Rows are points. The ring and each string are closed loops that go straight from each point to the next, and from the last back to the first. Before rounding, they use only three directions, however many columns there are. How many times does the string pass through the ring? Passing back the other way cancels.

Ring (6 x 3):
2.3	2.3	-0.7
-0.3	6.0	-0.3
-1.1	2.6	1.3
0.3	-2.1	2.2
-0.2	-6.5	1.1
0.1	-4.6	-0.4
String, 20 rows:
-0.3	1.1	-0.4
-1.1	0.9	-1.4
3.5	-2.1	-0.9
3.5	-3.8	0.0
0.8	-2.1	0.2
-2.9	-3.2	-0.7
-3.0	-5.9	-0.9
0.4	-8.5	-0.5
3.9	-4.9	0.6
1.3	-1.9	0.1
4.6	-1.7	0.1
5.3	0.7	-0.5
4.6	1.3	0.5
-1.7	2.0	-0.7
-2.3	5.3	-1.3
-3.3	6.6	-1.6
-1.8	2.5	-0.5
3.9	4.0	0.6
5.0	7.1	0.0
2.9	2.4	0.2
Times through: 2
String:
-2.5	-3.6	0.3
-3.2	-6.2	1.0
1.6	-7.5	3.1
4.8	-5.0	3.5
2.1	-1.8	1.8
-1.2	-0.8	0.9
-2.8	-0.2	1.0
-2.9	0.9	1.5
-0.5	2.1	2.7
-0.7	2.3	2.2
2.4	2.1	2.9
2.5	0.4	1.8
-0.4	0.4	1.0
0.2	0.0	1.1
0.9	-0.5	1.2
-2.9	-0.5	0.3
-3.3	-2.6	1.4
0.8	-5.4	2.9
1.6	-8.3	3.3
3.3	-8.2	3.0
4.5	-5.5	2.3
1.0	-2.7	0.9
-4.2	-3.3	-0.5
-4.4	-6.6	-0.6
-1.5	-10.0	-0.1
1.6	-8.6	0.6
-1.0	-9.1	-0.2
-3.0	-7.1	-0.6
-1.7	-10.0	-0.1
2.5	-8.4	1.2
3.5	-5.8	1.6
-0.6	-2.3	0.4
Times through: 4

Ring, 10 rows:
-0.4	1.3	-2.2	-6.7
-0.6	2.5	-3.0	-6.8
-0.4	3.0	-2.3	-4.8
0.4	2.1	0.6	-0.3
0.9	0.8	2.8	2.9
0.9	-0.9	3.9	4.7
0.4	-1.8	3.0	3.4
0.1	-2.1	1.8	0.8
0.1	-1.9	1.0	-1.7
0.1	-1.0	-0.1	-4.1
String:
-1.3	2.8	-5.2	-10.6
-2.6	3.4	-6.8	-9.2
-0.1	0.9	-0.6	-2.9
0.6	0.8	0.6	-2.1
-1.0	1.9	-2.5	-4.2
-2.0	4.7	-5.9	-7.5
-0.6	4.4	-2.8	-4.3
2.2	1.5	4.0	2.1
1.2	0.2	2.6	0.9
-0.5	1.0	-0.8	-2.0
-1.5	2.1	-2.9	-3.0
1.3	-0.5	3.2	1.8
2.6	-1.5	7.1	7.3
2.1	-1.7	7.0	8.6
-0.1	-0.6	2.4	4.6
0.9	-2.3	5.0	7.2
1.7	-3.3	6.6	7.5
1.7	-2.4	5.2	4.2
0.1	-0.8	1.3	0.3
-1.7	0.2	-2.5	-2.8
-0.7	-2.8	0.7	-0.2
0.9	-3.7	3.6	1.1
-1.1	-1.2	-1.4	-3.7
-1.3	0.6	-2.5	-4.3
0.0	0.0	0.1	-2.0
0.6	-0.8	1.1	-2.3
-0.4	0.5	-1.0	-3.4
-2.0	1.9	-5.2	-8.7
-0.9	1.7	-3.9	-9.1
Times through: 1

Ring (6 x 6):
1.8	-5.7	-0.1	2.2	3.6	4.4
2.0	0.1	4.6	-1.9	1.4	2.7
0.7	2.5	6.1	-4.2	-2.6	0.3
-1.3	1.9	4.0	-2.4	-4.3	-1.3
-4.0	-2.5	-2.7	4.6	-2.8	-1.6
-2.4	-5.8	-3.9	5.7	0.1	0.9
String, 28 rows:
1.6	-8.0	-1.0	1.9	2.3	4.3
1.4	-6.0	0.0	1.2	1.8	3.7
-0.1	-3.3	0.2	1.9	0.9	2.0
0.1	-3.9	-0.9	3.8	3.1	2.9
3.7	-6.5	0.7	1.7	6.1	6.5
3.9	-5.1	2.8	-1.1	3.9	5.7
2.7	-3.4	3.1	-1.4	2.0	4.0
4.6	-2.1	5.6	-3.5	3.4	5.3
2.1	2.4	5.7	-2.0	2.3	2.6
-0.8	2.1	2.9	0.6	0.0	0.2
0.3	-0.6	2.9	-0.8	-0.4	1.3
2.6	0.1	6.3	-4.9	-0.9	2.4
2.5	2.5	8.2	-6.8	-2.2	1.5
1.0	-1.6	3.4	-2.1	-1.1	1.7
-0.9	1.1	3.1	-0.9	-2.2	-0.3
-2.5	3.8	3.4	-0.8	-4.0	-2.3
-1.4	3.2	5.4	-4.3	-6.1	-2.2
-0.9	0.4	3.8	-3.0	-4.8	-1.0
-0.7	-1.4	2.7	-2.2	-4.1	-0.3
-4.5	0.6	0.0	1.4	-6.1	-3.5
-6.2	0.8	-2.4	4.7	-5.2	-4.3
-5.5	0.3	-2.7	5.6	-3.2	-3.1
-1.0	-2.7	0.2	1.4	-1.1	0.8
-1.1	-5.7	-1.6	2.4	-1.3	1.2
-3.3	-6.5	-5.1	6.5	-0.8	0.2
-5.1	-5.6	-7.2	9.8	0.1	-0.8
-1.9	-3.7	-2.1	4.3	0.2	0.8
0.1	-4.9	-0.5	1.9	0.7	2.3
Times through: 1
String (24 x 6):
-1.9	2.6	3.1	-0.6	-3.0	-1.4
-2.6	4.8	4.9	-3.0	-6.2	-3.2
-1.5	1.5	4.1	-3.3	-5.8	-1.9
-0.1	-2.2	2.4	-1.6	-2.6	0.7
-1.5	-1.2	0.7	1.4	-1.4	0.0
-5.8	0.3	-2.6	5.1	-4.4	-3.7
-3.3	-1.3	-1.4	3.7	-2.0	-1.1
-0.7	-3.9	-0.1	1.4	-1.0	1.2
-1.8	-6.6	-3.3	4.2	-0.7	1.1
-3.4	-7.2	-6.1	7.9	0.4	0.6
0.4	-8.1	-2.3	3.1	1.4	3.4
0.3	-5.3	-0.6	2.1	1.0	2.6
-1.9	-2.8	-1.9	4.8	1.0	0.9
-1.3	-3.4	-1.9	4.9	2.1	1.7
0.4	-3.2	0.9	0.9	0.6	2.2
3.5	-6.0	2.0	-0.6	3.4	5.4
3.4	-3.6	2.4	0.6	5.5	5.6
0.3	0.5	2.1	1.8	2.7	2.0
0.1	-1.0	2.1	0.4	0.3	1.5
3.4	-1.9	5.4	-4.0	0.8	3.7
2.9	2.7	7.9	-5.4	0.0	2.3
1.9	5.7	9.2	-6.4	-1.8	0.6
2.1	0.6	6.4	-5.1	-1.8	1.7
0.1	-0.8	2.9	-1.2	-1.3	0.9
Times through: 0

Ring, 6 rows:
2.6	-2.3	-0.2	-0.1	-0.3	-2.4	-1.2	2.6
-2.9	0.3	-0.3	1.5	-0.2	-2.8	0.7	-0.8
-4.1	0.2	-1.8	1.9	2.8	-0.3	0.9	-3.2
-0.7	-1.9	-2.6	0.9	4.8	1.7	-0.5	-2.3
8.0	-6.3	-3.5	0.1	3.8	3.3	-2.0	2.3
8.5	-5.9	-2.2	-0.2	1.4	1.0	-2.2	4.2
String, 27 rows:
9.5	-7.1	-4.1	1.5	2.0	3.7	-0.9	3.1
12.6	-9.0	-4.9	0.9	3.3	5.2	-2.0	4.0
10.5	-7.6	-3.7	-0.7	4.6	4.0	-3.1	3.4
5.2	-4.5	-1.9	-1.4	4.3	1.2	-3.0	1.9
4.3	-4.0	-2.3	0.4	2.6	1.1	-1.3	1.3
8.9	-6.7	-3.8	1.3	1.9	3.1	-1.0	3.0
14.8	-9.8	-4.6	1.1	1.2	4.5	-1.8	5.9
10.7	-7.0	-2.2	-0.7	1.4	1.3	-2.9	5.4
2.8	-2.6	-0.3	-1.5	2.4	-1.5	-2.6	2.1
1.7	-2.0	-0.1	-1.2	2.0	-1.9	-2.3	1.7
3.5	-3.4	-1.8	1.2	0.5	-0.1	-0.4	1.6
3.5	-3.0	-1.4	2.3	-2.5	-1.5	0.8	2.6
-1.7	0.2	0.5	1.5	-2.5	-4.2	0.8	1.1
-4.3	1.4	1.1	-0.1	0.3	-4.4	-0.5	-0.6
-0.9	-0.9	-0.6	0.2	1.8	-1.6	-0.8	-0.2
-0.8	-1.0	-0.7	0.1	2.0	-1.5	-0.8	-0.3
0.4	-1.8	-2.0	2.6	-0.2	-0.4	1.2	-0.2
-2.2	-0.3	-1.4	3.7	-2.0	-1.9	2.5	-0.8
-5.7	2.2	1.1	1.0	-1.1	-5.0	0.7	-1.1
-2.9	0.6	0.9	-0.9	1.5	-3.7	-1.4	-0.2
-2.0	0.3	1.1	-1.0	0.9	-3.9	-1.6	0.6
1.4	-2.1	-0.9	0.1	1.4	-1.1	-1.1	1.0
4.6	-3.9	-2.1	1.4	0.2	0.2	-0.4	2.2
11.1	-6.9	-2.0	0.5	-1.6	0.2	-1.7	6.5
8.4	-5.5	-1.2	-1.4	1.4	-0.1	-3.1	4.8
3.3	-3.0	-0.7	-1.6	3.2	-0.8	-2.9	1.9
4.8	-4.3	-2.5	0.8	2.0	1.2	-0.9	1.6
Times through: 5
String:
2.4	-2.8	-1.5	-0.1	2.6	0.0	-1.4	0.8
3.3	-3.1	-0.8	-1.7	3.5	-0.6	-2.9	1.7
10.3	-6.9	-2.4	-0.8	1.9	1.6	-2.9	5.0
8.2	-5.6	-1.4	-1.2	1.6	0.1	-3.0	4.6
2.3	-2.3	-0.1	-1.6	2.6	-1.6	-2.7	1.8
2.9	-3.1	-1.6	0.5	1.7	-0.1	-1.0	1.2
5.3	-4.2	-2.0	1.2	0.0	0.1	-0.5	2.7
1.2	-2.0	-0.9	-0.2	2.1	-0.9	-1.3	0.7
0.1	-0.8	0.9	-1.1	0.4	-3.8	-1.8	1.8
-0.9	-0.1	1.1	-0.2	-1.3	-4.6	-0.8	1.8
-3.0	0.9	1.3	-0.7	0.2	-4.6	-1.1	0.3
-1.2	-0.6	-0.2	-0.1	1.5	-2.2	-0.9	-0.1
0.4	-1.8	-1.6	1.8	0.5	-0.7	0.5	0.0
-2.8	-0.1	-1.6	3.7	-1.4	-1.6	2.6	-1.5
-6.1	1.6	-1.5	4.6	-1.6	-2.0	3.7	-3.4
-6.7	2.3	0.7	-0.3	2.7	-3.4	-0.5	-2.9
-7.0	2.2	0.1	0.3	2.9	-2.7	0.0	-3.5
-6.4	1.9	0.2	-0.4	3.8	-2.5	-0.7	-3.3
-5.8	0.9	-2.0	2.3	3.4	0.1	1.4	-4.6
-2.7	-1.2	-3.7	3.6	3.3	2.3	2.1	-4.0
-0.2	-2.3	-3.5	2.6	3.3	2.4	1.0	-2.4
-0.5	-2.4	-3.8	2.1	4.9	3.1	0.5	-3.1
-1.4	-1.7	-2.7	0.0	6.9	2.3	-1.3	-3.2
-0.7	-1.3	-0.9	-1.3	4.9	-0.4	-2.3	-1.0
1.7	-3.0	-2.2	-1.1	6.2	1.8	-2.5	-0.9
8.9	-7.5	-5.5	1.4	5.5	6.2	-1.3	0.9
9.7	-7.7	-5.1	1.5	4.1	5.5	-1.1	2.0
12.2	-9.0	-5.4	1.2	4.0	5.9	-1.7	3.3
9.6	-7.2	-4.2	1.3	2.6	3.9	-1.2	3.0
Times through: 0

Ring, 6 rows:
1.8	3.3	0.1	-0.4	2.2	2.3	-0.7	-5.1	-1.4
1.7	0.9	1.3	0.4	3.3	-3.8	-3.3	-2.1	-2.1
0.7	-1.9	2.3	0.4	2.9	-3.4	-0.8	6.6	-2.0
-0.2	-3.5	0.0	1.3	-1.3	1.7	2.8	6.4	2.0
-0.4	-3.9	-2.2	2.3	-4.4	3.5	3.3	1.7	5.1
0.6	0.4	-2.5	1.1	-3.1	7.0	3.2	-4.3	3.7
String, 29 rows:
1.5	1.1	3.0	-0.7	5.2	-2.5	-1.6	4.0	-4.3
1.2	-2.3	3.6	0.5	5.2	-9.3	-4.3	6.7	-3.9
0.7	-3.6	2.4	1.3	3.0	-8.1	-3.2	6.4	-1.7
0.4	-4.3	0.8	2.0	0.5	-6.2	-2.1	4.3	0.8
0.7	-1.1	0.4	0.8	0.6	0.1	0.4	2.1	0.3
0.1	-4.7	0.5	2.1	-0.5	-4.5	-0.8	5.3	1.6
-0.4	-5.0	1.3	1.4	0.0	-2.0	1.6	10.4	0.8
-0.3	-2.4	1.4	0.0	0.6	3.9	4.5	10.8	-0.2
0.2	-0.9	0.5	0.1	0.1	4.8	3.8	6.0	0.3
0.5	-1.3	-0.2	1.0	-0.4	1.3	1.1	1.4	1.2
-0.4	-5.0	-1.8	2.8	-3.9	-0.2	1.5	2.4	4.8
-1.3	-8.1	-3.9	4.4	-8.2	1.1	3.3	2.4	9.1
-0.8	-4.7	-3.5	2.9	-6.6	5.5	4.7	0.9	7.2
0.2	-0.1	-1.6	0.6	-2.4	8.0	4.7	0.4	2.8
0.7	-0.1	-0.5	0.6	-0.4	3.5	1.9	0.2	1.1
0.3	-2.3	-2.2	2.1	-3.4	2.1	1.3	-2.4	4.2
0.2	-0.8	-4.2	2.2	-5.8	7.5	3.4	-7.1	6.5
0.7	0.6	-3.8	1.6	-4.6	7.5	2.8	-8.2	5.2
0.8	-0.1	-2.0	1.4	-2.2	3.1	0.9	-4.9	3.1
0.8	-0.8	-0.8	1.2	-0.7	0.9	0.2	-1.7	1.7
1.4	3.4	0.0	-0.8	1.6	6.3	2.1	-2.4	-1.0
2.0	6.4	0.6	-2.0	3.3	8.7	2.4	-4.3	-2.9
1.3	1.9	0.2	-0.2	1.5	3.0	0.6	-1.8	-0.8
1.2	-0.6	-0.4	1.3	0.2	-2.0	-1.8	-3.0	0.9
1.9	0.8	0.4	1.0	2.3	-4.8	-4.4	-5.4	-0.9
2.3	1.4	1.5	0.5	4.4	-7.1	-5.9	-4.8	-2.9
1.7	-1.9	1.1	2.0	2.8	-11.1	-7.0	-3.1	-1.0
1.2	-2.1	0.8	1.7	1.7	-7.2	-4.1	-0.5	-0.3
1.1	0.0	1.1	0.3	2.1	-0.9	-0.7	1.2	-1.2
Times through: 1
